Rows are points. Examples show where two turns around zero, p and q, send a point. Write where each new point lands after one turn and then the other. Backwards means that the second turn is done in reverse. Each puzzle has new turns, and all numbers are rounded.
In the rows, zero is written as 128.

Turn p:
[123  87 149] -> [123  82 125]
[133 110 111] -> [134 121 104]
[ 94 126 139] -> [ 94 120 135]
[120 182 111] -> [119 183 141]
[171 135 130] -> [171 133 134]
Turn q:
[146 148 106] -> [127 161 116]
[124 153 153] -> [ 93 126 135]
[ 89 109 138] -> [131  85 118]
[147 113  65] -> [178 163 100]
[116 131 163] -> [104 105 145]
[146 115 144] -> [133 129 155]
Where do these land?
p, then q: [124 115 107] -> [141 136 108]
p, then q backwards: [108 140 158] -> [139 132 164]
q, then p: [172 102 114] -> [164 139 165]
q, then p: [141 106 118] -> [154 128 138]
q, then p: [ 95 177 143] -> [ 74 133  99]

Turn p:
[137 108 116  85 141 148] -> [153 109 111 102 144 156]
[110 139 118 105 144 156] -> [149 140 111 129 160 142]
[153 118 150 144 125 107] -> [114 103 145 126 109 106]
[156 190 111 141 109 137] -> [171 167 131 136 104  89]
[131 160 132 135  90  97] -> [125 161 166 122 103 111]
[100 133 122 141 163 104] -> [ 90 143 108 123 150 113]
[100 108 115 150 143 117] -> [ 89 133 107 138 131 138]
[132 141 177 153 108 115] -> [116 119 175 152 124 100]
[133  55 110 100 130 173] -> [144  77  97 127 128 197]
Turn q:
[147 150 118 149 152 114] -> [123 137 121 162 157 128]
[119 116 106  88 129 117] -> [148 122 100  98 132 145]
[107 109 160 123 136 121] -> [124 119 155  98 139 118]
[179 100  94 161 147 125] -> [142 136 143 176 140 184]
[105 110 129 158  92 130] -> [116  88 147 134  98 126]
[109 159 115  86 162 153] -> [105 164  83  96 141 125]
[130 152 174 132  78 136] -> [138 129 148 133  89  71]
Where do these land?
q, then p backwards: [118 150 148 133 109 107] -> [153 143 148 143 146 126]
p, then q backwards: [ 84 148 136 115 124 135] -> [153 127 136 134 172 129]
p, then q: [168  74 104 164 140 155] -> [136  87 132 142  81 183]
p, then q: [164  55 117 121 140 128] -> [139 112 135  92  82 184]
p, then q backwards: [102 147 141 139 130 105] -> [127 144 152 142 152 143]
q, then p backwards: [130 169 156 114 138 111] -> [130 172 135 135 160 123]
q, then p: [106 169 123 117 147 120] -> [105 155  99 103 134 128]
q, then p: [161  84 123 132 119 171] -> [174 129 164 168 129 129]
q, then p: [119 155 103 116 106 119] -> [120 140 108 116  94 143]

Turn p:
[106  88  95 110 117 113 128 122] -> [130 105 124 107 110 157 168 140]
[135 155 164 117  92 132 110 164] -> [126 147 112 115  92  85  94 129]
[150 153 153 166 135 119 166 146] -> [137 134 171 164 135  90 109 125]
[121 122 119 121 113 110 112  90] -> [128 110 115 115 123 147 141  93]
[153 170 131 137 149 114 131 155] -> [145 115 126 159 140  99  92 140]
[124  94  97  75  97 165 118  98] -> [153 153 100  72 120 174 158 128]
[117 146 156 128 158 125 145 136] -> [112 127 136 134 159  94 124 135]
[ 96 104  88 137 129 154 117 103] -> [117 141 109 137 129 175 170 128]
[150 119 148 159 162 119 125 137] -> [106 117 159 148 143 132  97 136]
Turn q:
[156 118 159 133 148 107 138 120] -> [113 149 140 136 138 101 119  95]
[120 134 143 108 139 128 117 225] -> [174 156 111 198 135 118 108 170]
[156 145 114 108 106 117 126  99] -> [134 139 105  86 139 130 140 109]
[128 121 114 109 146 180 120 117] -> [138 103 155 112 166 142 124 150]
[106 122 157 117 113 148 143 127] -> [135 139 155 117 110 135 102 143]
[111 143  55 125 148 137 136 108] -> [136  77 124 108 135 126 185 147]
[118 134 129 111 129 103 112 113] -> [108 140 110 112 126 113 133 141]
[129 100 120 121 112 131 120 112] -> [122 107 118 108 129 128 106 124]
[145 113 134 147 129 122 153 100] -> [117 119 146 116 120 119 128  89]
[112 149 155 201 111 107 113 159] -> [100 151 117 187  85 168 134 112]
Where do these land?
p, then q: [138 118 119 123 154 169 122 102] -> [135 130 158 135 161 140 154 150]
q, then p: [177 100 166 114  90 143 130 137] -> [123 125  84 125 150 163  85  96]
p, then q: [112 135  90 128 124  92 132 145] -> [145  97 122 141 111 122 108  94]
q, then p: [146  97 180 136  87 131 133 101] -> [108 138  70 103 128 140 117  86]
p, then q: [ 93 123 113 124 138 105 153 155] -> [149 120 130 154  95 100 116 113]
p, then q: [132 170 113 115 157 145 137 100] -> [115 111 138 142 163 112 169 112]
q, then p: [142 127 177 134 112 157 122 132] -> [106 155  96 134 142 126  97 110]
p, then q: [ 91 136  89 121 113 110 110 148] -> [162  86 113 130 100 130 128 110]
q, then p: [145 144 120 163 154 149 133 114] -> [110 150 158 125 160 123 145 118]
q, then p: [104 130 112 122 151  80 108 147] -> [138  98 136 164 100 118 158 145]

Turn p:
[107 100 145 120 123 108 134  82 119 143 131] -> [129  85 126 124 148 102 131 112 120 130  94]
[129 150 129 119 149 140 143  84 117 126 138] -> [157 127 137 115 127 108 158 117  97 130 123]
[140  92 137 155 136 114 146 152 135 146 123] -> [143 101 118 149 126 148 112 152 158 117 121]
[124 138 141 121 137 106 141 145 130 147 146] -> [127 101 133 123 137 127 138 143 138 130 156]
[152 155 128 193 127 129  95  99 120 133 130] -> [149 162  76 133 120  86 138 138 132  94 124]
[153 148  94 108 116 151 116 146 112 119 149] -> [127 162 111  96 119 155 126 125 111 148 150]
[154 141 144 124 118 113 126 148 150  97 136] -> [134 139 133 146 128 122  96 124 128 136 170]
[124 132 149 115 120 135 148 136 110 139 125] -> [124 111 137 126 111 123 137 139 131 155 128]
[151 147  95 121 110 113 152 152 114 145 121] -> [123 117 121  93  90 150 116 140 126 119 151]
[124 150 130 113 130 164  97  92 149 133 122] -> [135 171 148 106 145  98 142 112 128 132 110]
[ 63  96 141 139 114 157 148 147 169 140 126] -> [107 114 156 157 135 149 153  94 191 135 104]
[116  87 103 107 156 107  90 153 111  67  89] -> [ 82 147 141 169 151 169  90 139  74 110 107]
Turn q:
[157 168 119 111 145 132 140 145  99 136 167] -> [129 134 156 156 118 161 139 165 104 135 162]
[ 96 109 156 126 125 102 147 148 154 159  96] -> [103 132 132 122 143  74 129 141 166 110 104]
[ 93 155 128 130 141 135 127 129 175 136 118] -> [111 140 121 145 127 119  85 134 163 148 113]
[124 151 147 118 103  98 150 137 132  88 141] -> [131 145 143 143 140  89 109 128  84 137 137]
[163 131 146 155 140 125 143 150 135  97 108] -> [166 157 131 153 142 124 140 127 114 116  97]
[114 114 132 152 151 106 133 110 111 139 117] -> [139 106 118 127 166 123 137 127 150 117 136]
[133 141 128 127 115 143 141 153 102 156  95] -> [ 97 135 132 121 142 143 155 157 122 123  99]
[100 105 103 124 118 135 147 118 105 113 157] -> [101 127 121 124 137 135 131  92 115 119 169]
[164 103 128 102 138  96 110 124 128 135 166] -> [163 111 140 119  90 115 140 140 124 108 167]
[ 99 107 149 160 113 116  88 153 104 147 110] -> [111  73 138 124 142 120 130 118 131  95  86]
[124 133 143  97 121 135 138 114 130  85 120] -> [138 159 146 103 137 119 110 111 107 146 133]
[138 102 119 135 151 160 100  98 142 158 139] -> [142 107 116 116  98 157 141 112 174 139 132]
[164 131  90  99 132 146 134 121 134  99 107] -> [147 175 105 102 113 157 123 135 109 128 133]
[123 142 104 157 100 161  94  92 141 145 151] -> [115  89  93 137  98 155 122 106 129 170 123]
Where do these land?
q, then p: [150 141  80 151 123 147 133 133 119 132 135] -> [131 151 108 121  96 159 155 112 132 128 115]
q, then p: [143 138 139 121 122 142 177 127 111 106 133] -> [144 113 126 121 109 111 171 148 118 131 148]
q, then p backwards: [111 135 123 107 149 122 124 120 146 149 128] -> [143 131 140 128 111 122 124 155 142 149 121]
q, then p: [139 128 150 131 135  45 107 138 117 134 138] -> [129 105  99 167 148 154  76 156 110 132 150]
p, then q: [130 117 145 106 118 145 121 144 127 132 141] -> [115 119 133 131 117 131 132 146 160 132 125]
p, then q: [148 136 124 122 108 139 124 131 146 135 141] -> [134 125 129 124 101 128 117 145 132 145 139]
p, then q: [124 111 135 157 132 116 112 178 137 105  31] -> [111 103 135 160 142 116  78  92 101 123  43]
q, then p: [121 114 140 174 115 117 216 104 113 134 140] -> [172  76 124 132 125 140 181 128 117  71 150]
p, then q: [119 133 149 131 177 141 109 136 123 132 141] -> [130 150 143 169 150 136 142 145 139 113 128]
p, then q: [117 144 146 114 107 148 126 103 110 137 133] -> [114 123 118 111 140 102 139 159 136 131 143]
q, then p: [115 135 111 123 113 144 111 117 171 108 142] -> [107 145 103  93 136 104 122 113 136 116 113]
q, then p: [110 123  79 113 113 150 101 128 111 127 128] -> [102 150 128 115 137 145 145  95 115 155 101]
q, then p backwards: [136 109 145 112 151 108 103 103 131 134 133] -> [151 138 135 124 126 121 158 119 151 158 137]

Turn p:
[ 94 159 114 155 135  86 120 145  84 136 134 112] -> [137 158 108 126 112 159 160  89 138  93 158 117]
[135 131 141 106 144 136 110  89  94 117 105 172] -> [119 133 139 104 126 125 105 184 128  90 153 134]
[149 148 128 120 118  88 139 109 138 123 158 138] -> [138 145 148 135 116 162 122 126 101 120 106 155]
[161  86 140 151 120 119 154 114 143 127 105 138] -> [104 114 168  98 140 133 139 140 114 152 103 109]
[124 143 141 134 136 147 150 132 120 113 141 108] -> [127 130 112 129  94 112 142 127 138 132 114 134]
[100 134 140 120 114 188  86  92 129 131 102 140] -> [140  94  91 119 125 112  77 168 139 124 153 100]
[125 106 103 138 149 116 155 155 157 128 112 121] -> [132 142 162 132 142 110 148 103 137 162 130 116]
[122 102 110 100 113 125 127 156 129 115 141 101] -> [146 117 116 152 155 110 162 121 114 138 127 142]
[115 138 135 145 124 108 164 133 132 153 129  73] -> [135 113 123 109  98 138 155  73 127 151 127 136]
[152 125 116 110 138 125 116 133 156 123 116 126] -> [134 119 152 146 147 131 120 137 142 145 129 144]
[ 93 141 140 153 146 147 105  92 107 140 168 118] -> [157 139  82  97 110 128 104 118 146  94 110 118]
[175 139 145 106 135 134  74 128 116 129 135 169] -> [ 97 125 130 148 157 148  93 168 145  89 121 154]
[112 119 116 117 123 146 151 139 113 159 116 149] -> [105 142 117 112 138 102 120 119 109 140 157 126]
[149 126  99 119  98 171 113 136 135 111 109 148] -> [114 127 110 154 150 126 117 176 126 162 139 117]
[114 122 154 143 127  85 155 165 169 115 148 105] -> [137 118 162 159 110 123 154  72 115 129  94 118]
Turn q:
[135 118 125 147 140 126 105 143 136 107  66 129] -> [ 84 133 153  99  94 124 118 112 127 126 108 108]
[116 109  55 132 123 137 106 132 127  93 139  31] -> [134  66 112 105  46 128 153 183 135 165 155 124]
[157 140 137 125 142 109 114 128 127 144 152 136] -> [118 126 127 115 170 138 137 138 123 134 127 145]
[130  48 149 163 125 125 142 127 132 123 138 158] -> [129 111 104 123 141  98  99 134 161  71  84 110]
[137 147 144 120 133 145 147  85 110 149 135 136] -> [151 118 147 149 163 148 123 108 134 127 151 119]
[113 132 126 105 141 136 122 145 117 136 120 127] -> [118 150 138 138 116 134 131 135 141 129 142 142]
[111 136 120 150 134 102 169 134 122 118 117 150] -> [162 141 135 108 115 125 126 100 119 104 109 144]
[122 134 159 141 106 135 132 129 118 141 156 114] -> [152 128 115 150 149 125 125 134 143 155 111 124]
[110 149 142 102 149 128 117 141 142 152 134 118] -> [117 156 132 141 137 124 163 128 141 143 145 142]
[130 142 154 107 128 134 197 141 131  98 117 149] -> [141 138 105 151 117 139 110  61 125 111 124 161]
[142 137  92 156 111 135 127 139 151 147 144 126] -> [137 108 135 118 133  86 126 146  98 142 131 138]
[119 153 126 106 135 145 106 148 110 126 151 130] -> [121 143 137 157 127 148 137 155 121 143 132 153]
[149 128 109 116  96 103 105 105 130 131  68 136] -> [106 146 133  84 121 137  98 118 102 133 154  83]
[121 120 154 123 130 131 102  95 141 125 155 150] -> [121 128 117 153 162 140 148 140 123 108 119  99]
Where do these land?
p, then q: [144 157 116 125 134 120 170 104 112 124 140 129] -> [140 161 131 153 140 131  99 122  99 142 139 135]
q, then p backwards: [132 152  91 119 119 151 134 133 118 108  97 153] -> [117 158 146 109 112 100 153 116 143 138 122 158]
q, then p backwards: [116  76 158 162 133 128 108 128  93 165 159 108] -> [154 102 122 146 171 169  79 115 143  92 123 121]
p, then q backwards: [118 129 165 147 125 130 116 137 142 137 116 160] -> [142 102 131 137 122 153 116 111 130 118  97 147]
q, then p: [ 95 121 120 149 158 130  88 143 131 123 140 124] -> [100 115 146 149 102 110 150 108 111 142 141 111]
q, then p: [129 121 105 124 123 102 169 105 140 106 113 111] -> [148 126 117 119 147 136 137 165  98 142 114 157]
p, then q: [153 149 118 137 127 123 107 134 116  88 126 125] -> [125 118 134 145 110  92 120 110 117 140 106 146]
p, then q backwards: [145 117 169 112 140 126 146 172 123 180 110 128] -> [180 124 133 124 169 152 138 144 167 131  98 131]
p, then q: [127 166  82 136  96 133 106 157 153 103 134 157] -> [143  99 181 129 133 100 137 146 120 172  98 138]
q, then p: [156 111 149 126 131 150 146 116 163 169 111 125] -> [179 134 156 106 132 136 120 102 133 105 108 131]
p, then q: [118  82 145 114 141 121  89 144 123 144 147 152] -> [104 115 134 106 107 167 163 119 139  99 109 131]
q, then p backwards: [123 114 151 111 137 153 139 140 156 127 138 132] -> [126 137 137 118 133 141 120 174 120 127 140 123]
q, then p: [122 146 115 116  98 133 146 112 116 104 123 106] -> [117 124  90 113 150 148 127 139 121 144 113 137]
p, then q: [116 151 108 114 128  93 129  67 107 115 137  83] -> [105 104 109 157 151 134  67 120  98 124 153 156]
